Every row gives one point. Each copy is the shape, with its points in the same order, turned, moved and blurred by noise. Some copies are also mirrored. Which?

Shape (7 x 3)
[[  4 -19 -23]
 [-52  14   7]
 [  6   1 -22]
 [  7  16  12]
 [-15  -1  -5]
 [ 20  -2 -11]
 [  9 -23   8]]
Copy 1 (7 x 3)
[[-17   6 -21]
 [-35 -19  46]
 [ -8  17  -5]
 [ 15   2  16]
 [-15  -3  12]
 [  5  15  -9]
 [  2 -15 -17]]
Copy 1 is: only turned
Copy 2 (7 x 3)
[[  4 -10  24]
 [ -8  60   7]
 [ 18  -4  11]
 [ -4   6 -22]
 [ -2  18  11]
 [  9 -16   1]
 [-18 -12  11]]
Copy 2 is: mirrored

Shape (10 x 4)
[[ 21  17 -31  -6]
 [-51   0 -37 -26]
 [ 29  12 -47  30]
 [-15 -20  24 -19]
 [-21  -4   6  23]
 [ 29  28   4  33]
 [ 40  26  34 -31]
 [ 43  34   7  30]
 [ -3  13  22   1]
 [  4   2  26 -23]]
Copy 1 (10 x 4)
[[ 34  -5 -22  -1]
 [-22 -60 -31  -2]
 [ 35  18 -55  -5]
 [-30 -10  19 -15]
 [-30  10 -21   7]
 [ 20  42 -13  22]
 [ 33   9  48   6]
 [ 32  48  -8  24]
 [ -9   9   9  17]
 [ -6  -3  28  -3]]
Copy 1 is: mirrored
Copy 2 (10 x 4)
[[ -2  29  -7 -17]
 [-33  23  -8  52]
 [ 23  44  23 -22]
 [  6 -27 -31  25]
 [ 11 -17  15  18]
 [ 19  -7  21 -39]
 [ -4 -27 -46 -50]
 [ 16  -7  18 -54]
 [ -1 -27  -3  -6]
 [ -3 -30 -32  -5]]
Copy 2 is: only turned

Shape (14 x 8)
[[  9 -28   7  17  24  26  14  28]
 [  5  19  20   5   3  32 -37  19]
 [-12 -46  -7  -2  16  19  21  -5]
 [-47  -7  11  24   5  -2 -26 -27]
 [ -4 -20  -7  27   7  22  28   0]
 [-35  -5 -41 -25   5  -1  -2 -27]
 [-21  11   9 -29  -7  45 -17  20]
 [-36 -26   1  36   6  -3   1 -28]
 [ -6 -47 -40 -20 -28   4 -19  33]
 [  9   5  24 -29   4   3  20 -26]
 [-18 -26 -16  24  17  23  30  27]
 [ -9 -23  17  29   2 -13   6  27]
 [  5   3  -2 -28 -18  43 -21  17]
 [  4 -47 -10 -20 -45   6   1  10]]
Copy 1 (14 x 8)
[[-18  -5  19 -24  -3 -23  17  35]
 [  6  29  47 -31  -3 -10  -2 -12]
 [-33 -30 -18 -27   0  -3   0  25]
 [  4  17 -36 -41  -9  -8  21 -29]
 [-15 -32  -2 -20 -14 -27  23  15]
 [  3 -32 -25 -21  -5  45  -2 -17]
 [-10  11  35 -39 -38  14 -19  -9]
 [ -5 -10 -43 -31   0 -23  26 -12]
 [ 28 -29   1 -52   2   8 -43  36]
 [-34   0   2  18  -6   1 -18 -17]
 [ -5 -25   3 -26 -26 -12  27  39]
 [ 11  10 -12  -9 -11 -35   6  28]
 [  1  -5  43 -35 -14   7 -35  -6]
 [  6 -30  -9 -30  -3 -15 -57  19]]
Copy 1 is: mirrored
Copy 2 (14 x 8)
[[ 41 -21   6 -14   0   2  -7   2]
 [ 26  -6  -2  26  -3  -1  38 -39]
 [ 17  14   0 -33   7   1 -25   3]
 [ -2  24  -9 -27   5 -49  17 -41]
 [ 15 -12 -17 -14  -4 -15 -23   3]
 [-37  33   0  -7  36  -9 -13 -15]
 [  0   1   2  11  -1  29  13 -50]
 [  3  18 -13 -35  -1 -52  -8 -16]
 [-10  20  60  13 -11   3 -24  -3]
 [-11  16 -30 -18   0  20  32  11]
 [ 16 -30   4 -21   7 -10 -33  -5]
 [ 15 -23  19 -25 -17 -28  13   1]
 [  5  10   7  30  -8  30   9 -31]
 [-12  28  30  -1 -38  10 -14   8]]
Copy 2 is: only turned
